Each point is reached from the start by the listed moves, each made once or not at all, plus a little noise. Say if it took an odd or an even number of moves. Then give how often each move was made.

Moves:
(1): 6.2, -1.8, 2.0
(2): 1.3, 5.6, 0.9
Start: 1.3, -1.1, -0.6
Points:
1.3, -1.3, -0.9 -> even (0, 0)
7.5, -2.9, 1.5 -> odd (1, 0)
2.5, 4.4, 0.1 -> odd (0, 1)

Moves:
(1): 4.7, -0.1, -0.4, -0.9, 0.5, -0.6
(2): 0.3, 4.5, 1.0, -1.1, -0.1, 1.4
(3): 0.2, -0.4, 5.5, -0.7, -0.4, -1.9
(4): 1.0, 0.5, 0.3, 3.8, -0.1, -0.8
(5): -0.6, 0.7, 0.5, 0.5, 6.4, -0.2
(6): 0.8, -0.7, 2.0, 0.1, 0.2, 4.0
Start: -1.5, 1.1, 2.8, 1.2, -0.1, 1.5
Points:
-0.2, 5.9, 9.7, 3.0, -0.7, 0.2 -> odd (0, 1, 1, 1, 0, 0)
0.2, 4.6, 11.5, -0.4, -0.7, 5.0 -> odd (0, 1, 1, 0, 0, 1)
-1.1, 1.2, 5.5, 1.6, 6.6, 5.1 -> even (0, 0, 0, 0, 1, 1)

Moves:
(1): 5.9, -1.1, -1.1, 4.1, 0.8, 1.3, -1.0, -3.4, 0.9, 2.4
(2): 0.1, 4.8, -2.1, 0.6, -0.8, 2.2, 1.1, 0.3, -2.1, 0.3
(3): 2.9, 4.0, 6.0, 0.9, 2.0, -0.3, 1.8, 0.6, -1.6, -1.9
(4): -2.0, -1.2, 0.7, 3.5, 0.1, 0.0, 1.3, 0.0, -0.9, 0.9
(5): -1.4, 2.0, 0.0, 1.0, 4.0, -0.4, -1.9, -0.4, 1.2, 0.2
(6): 0.9, -3.3, 0.7, -1.2, 2.9, 6.5, -2.3, 1.5, -0.8, -1.0
(7): 1.7, -0.7, -1.3, -1.0, 3.3, 0.5, 3.8, 3.3, 1.8, 0.5
(8): 0.9, -0.3, 0.3, 1.5, -0.3, -2.1, -3.3, 6.1, -0.5, 1.2
(9): -1.0, 2.1, 0.2, 2.3, -1.4, 2.1, -0.9, 0.2, 6.2, -3.1
Start: 0.8, 0.1, 0.0, 0.3, 0.9, 1.8, 1.6, 1.9, -4.5, 1.2
Points:
0.8, 5.9, -1.4, 5.0, -1.5, 3.8, -1.6, 8.4, -0.3, -1.0 -> odd (0, 1, 0, 0, 0, 0, 0, 1, 1)
-2.5, -0.6, 1.8, 5.7, 6.3, 9.9, -2.4, 2.7, 1.0, -1.8 -> even (0, 0, 0, 1, 1, 1, 0, 0, 1)
6.4, 1.6, -3.9, 7.5, 4.8, 5.6, 7.1, 2.5, -4.7, 5.1 -> even (1, 1, 0, 1, 0, 0, 1, 0, 0)
1.5, 3.1, -2.5, 4.9, 3.5, 2.0, 4.1, 11.6, -5.6, 4.3 -> even (0, 1, 0, 1, 0, 0, 1, 1, 0)

Moves:
(1): 3.4, -0.6, -0.2, -1.1, 1.3, -3.4, 0.2, -0.4, -0.5, -2.0, 1.4, 3.0, 0.4, -1.2
(2): 1.2, 4.3, 0.6, -0.1, -2.6, 0.3, -0.1, -0.7, -0.7, 0.6, 1.3, -1.7, -2.3, 2.9
(3): 1.0, 2.4, 4.3, 2.1, 0.3, -1.3, 0.0, 2.0, 1.9, 0.6, -1.9, 0.2, 1.5, 1.4
(4): 1.3, 0.7, -2.6, 1.3, 1.5, -0.1, -0.7, 1.9, 0.3, -0.2, -1.7, -0.1, -1.3, 0.0
(5): 0.8, 1.1, -0.1, -1.5, 2.9, -1.6, 2.0, -0.3, 0.0, 4.1, 2.2, 1.3, 1.6, 3.1
(6): 4.1, -1.8, -1.4, -0.4, 0.5, 3.6, 2.1, -5.1, -0.5, -0.1, -2.2, -4.1, 2.0, -0.4
(7): 0.0, 0.3, -3.2, 2.0, -1.1, -1.2, 4.2, 0.2, 0.5, 1.3, -1.4, 0.9, 0.9, -2.7
(8): 0.7, -2.0, 2.2, 1.5, -3.1, 3.8, 0.1, 3.9, -1.1, -0.8, 1.4, 1.0, 0.4, 0.8
(9): 1.0, -1.4, 0.0, -0.2, -1.5, -0.5, 0.1, 0.3, 2.7, 1.4, 0.0, 0.3, -1.7, 1.0
(10): 1.4, 0.2, 0.5, 1.3, -1.2, 0.3, -2.1, -3.5, -1.1, 2.4, 0.7, 1.8, -1.9, -0.7
(11): -0.5, -1.8, 0.2, 2.4, -1.2, -2.2, 0.4, -2.2, 1.6, -2.0, 1.4, -0.4, 1.2, 2.6
(12): -0.1, 1.8, 1.4, 0.2, 0.7, 2.5, 0.1, -0.1, 1.6, -1.5, 0.8, 3.8, 0.3, 0.8
Start: 3.5, 1.6, -1.9, 2.9, -0.6, -0.5, 3.4, 2.5, -2.3, -0.2, -0.3, 0.0, 1.9, 0.5
Points:
11.9, 4.4, -2.3, 1.9, -2.4, 1.3, 5.1, -6.9, -1.6, 8.5, 2.1, -3.2, -0.3, 6.3 -> odd (0, 1, 0, 0, 1, 1, 0, 0, 1, 1, 0, 0)
15.1, 4.6, -3.9, 6.7, -1.9, -0.4, 3.1, -7.6, -1.5, -3.4, 1.6, 2.6, 0.3, 4.1 -> odd (1, 1, 0, 1, 0, 1, 0, 0, 0, 1, 1, 1)
7.0, 4.9, 0.2, 6.6, -6.8, -0.5, 1.8, -3.6, 1.6, 0.4, 3.8, 2.7, -1.8, 7.6 -> odd (0, 1, 0, 0, 0, 0, 0, 0, 1, 1, 1, 1)
11.4, 4.7, 0.4, 5.0, 4.1, 2.7, 7.1, 1.6, 3.8, 4.3, -3.6, 0.7, 4.8, 6.6 -> even (0, 0, 1, 1, 1, 1, 0, 0, 1, 0, 0, 1)
14.3, -2.3, -3.5, 5.7, -1.6, 3.0, 3.2, -0.3, -4.9, -0.4, -0.8, 1.5, 1.2, -0.9 -> odd (1, 0, 0, 1, 0, 1, 0, 1, 0, 1, 0, 0)
5.4, 3.2, -4.8, 10.0, -7.3, -0.1, 7.9, 6.2, -2.1, -1.2, 0.5, -0.1, 0.6, 4.0 -> odd (0, 1, 0, 1, 0, 0, 1, 1, 0, 0, 1, 0)

Moves:
(1): 3.6, 1.3, -0.5, 2.6, 1.3, -2.6, -3.1, 2.5, 0.4, -3.7, 2.7, -4.0, 2.0, 0.6, 2.7, -0.8, -0.4, -1.1, 0.1, -1.3
(2): -0.3, 2.2, 1.9, -2.5, -0.2, 0.7, -3.5, 4.6, -2.9, 2.6, 1.5, 3.3, -4.2, 3.6, -0.7, -0.4, -0.6, -0.5, 0.7, 2.1
(3): 0.8, 2.3, -4.0, -0.4, 1.6, 2.3, 3.3, 2.2, -2.7, 2.1, 0.4, 1.3, 1.6, 0.8, 0.6, -0.3, -2.5, -0.3, -1.5, 1.8
(4): 1.5, 0.7, 2.6, 4.7, 1.9, 1.4, -0.2, -1.4, -0.3, 0.0, -3.7, 0.0, 3.0, 0.7, 1.6, -0.5, -0.8, 2.6, 0.9, -4.3
(5): -2.1, 2.3, 1.9, -1.2, 0.9, -1.6, -3.0, 0.6, 0.0, 0.9, -1.5, 3.9, 0.6, -4.6, 1.6, 0.5, 3.6, 1.7, -4.5, 3.3
(6): 3.4, -0.7, -1.4, -3.7, -0.4, -0.9, -1.9, 1.6, 0.7, 2.4, -0.4, 0.6, -1.0, -1.1, -0.5, 1.6, 0.8, 1.3, 0.7, 0.4
(7): -0.5, 2.7, 0.8, 0.4, -0.5, -1.2, 3.4, -5.7, -1.5, 1.0, 1.2, -3.2, 7.4, -1.9, 2.2, -3.4, -0.4, 2.5, -1.5, -2.6
(8): -1.4, 1.5, 3.1, 2.5, 0.7, 0.9, 1.5, -4.6, -2.0, -1.1, 0.8, -0.1, 1.2, -2.8, 2.2, -0.5, 2.0, -2.1, 0.2, -0.9
(9): -1.0, -0.1, 0.4, -1.4, -1.4, 0.9, -3.0, -0.8, -0.7, 1.1, 0.6, 0.1, 0.6, -0.6, 0.3, -0.9, 2.4, -0.2, -0.6, 2.0
(10): -0.1, -1.4, 0.1, -1.7, -1.6, 0.8, 2.5, -0.8, -2.1, 3.7, 0.6, 2.3, -1.3, 2.7, 3.2, -5.1, -3.7, -2.5, -2.3, 2.5
(11): -1.4, -0.1, 0.4, -0.2, 1.0, -1.5, -0.8, 0.7, -2.0, -0.7, -1.1, -1.3, 0.9, -0.9, -1.2, -1.1, -0.9, 1.2, 0.6, -0.9
(12): 2.3, 0.6, 0.9, -2.8, -0.3, -1.6, -0.1, 2.9, -3.4, -4.0, 0.8, -0.7, 1.3, 2.6, -0.8, -0.2, -2.0, -1.3, 0.2, -2.7
(13): 0.9, 1.3, 3.1, -1.9, 3.2, 1.1, -1.2, 0.1, -5.8, 3.3, 2.2, -2.7, 0.7, 3.1, 1.0, 0.5, 3.8, 0.6, -3.3, 1.0
(14): 0.4, -4.7, 3.6, 6.7, -3.5, 4.0, 0.9, -1.0, -1.6, -4.0, 0.9, 0.2, -5.7, -3.1, -2.8, 3.2, 1.2, 0.6, 2.9, 6.0
(15): 1.9, 1.3, 2.8, 0.1, 2.2, -0.7, 2.6, 0.0, 0.3, -4.3, 2.3, 0.7, 2.2, 1.9, -2.9, -3.3, -3.5, -0.2, -0.2, -0.5
(16): 0.4, -4.7, 4.4, -0.2, -0.3, 1.6, 0.6, 0.8, 0.6, -2.7, 1.9, -1.2, -3.3, -4.2, 2.0, 0.2, -2.6, -0.3, 0.8, -2.6
(17): 0.5, 2.7, -6.4, 0.8, 2.9, 0.4, 1.5, -0.5, 1.4, -0.3, 5.2, 3.4, 0.0, 0.0, 2.1, 2.2, -0.7, 1.1, 1.3, 0.3
(18): 1.1, 2.0, -0.6, 0.1, 1.9, -1.8, -2.3, 1.0, 1.6, -2.4, -0.5, -2.5, 2.1, -1.2, 1.3, 1.2, 2.7, 3.2, 2.0, -1.0
Start: -1.4, 0.0, 1.4, 0.5, 0.8, 1.6, 3.1, 4.4, -1.2, -0.4, 0.0, -2.3, 1.1, 1.2, 0.5, -0.8, -0.4, -0.8, 1.2, -1.0
Points:
4.8, 0.3, 21.9, 3.4, 2.9, 8.6, 2.6, -1.9, -14.9, -0.7, 7.5, -4.8, 2.6, -1.9, 7.4, -8.4, 0.3, 4.3, 1.3, 1.2 -> even (0, 1, 0, 1, 0, 1, 1, 1, 1, 1, 0, 0, 1, 1, 1, 1, 0, 1)
-0.1, 0.6, 4.0, 6.3, 0.2, 9.2, 11.4, -2.5, -11.0, -8.2, 12.1, -2.5, 4.2, -8.2, 6.1, -0.4, -2.8, -0.5, 3.1, 0.0 -> even (0, 0, 1, 0, 0, 0, 1, 1, 1, 0, 0, 1, 0, 1, 0, 1, 1, 0)
-0.2, 6.8, 3.4, 11.4, 7.9, 4.9, 10.7, -0.8, -7.7, -5.7, 3.7, 2.7, 11.2, -6.3, 1.6, -3.7, -4.3, 8.5, -0.9, 2.0 -> even (0, 0, 1, 1, 1, 0, 1, 0, 0, 0, 1, 0, 0, 1, 1, 0, 1, 0)
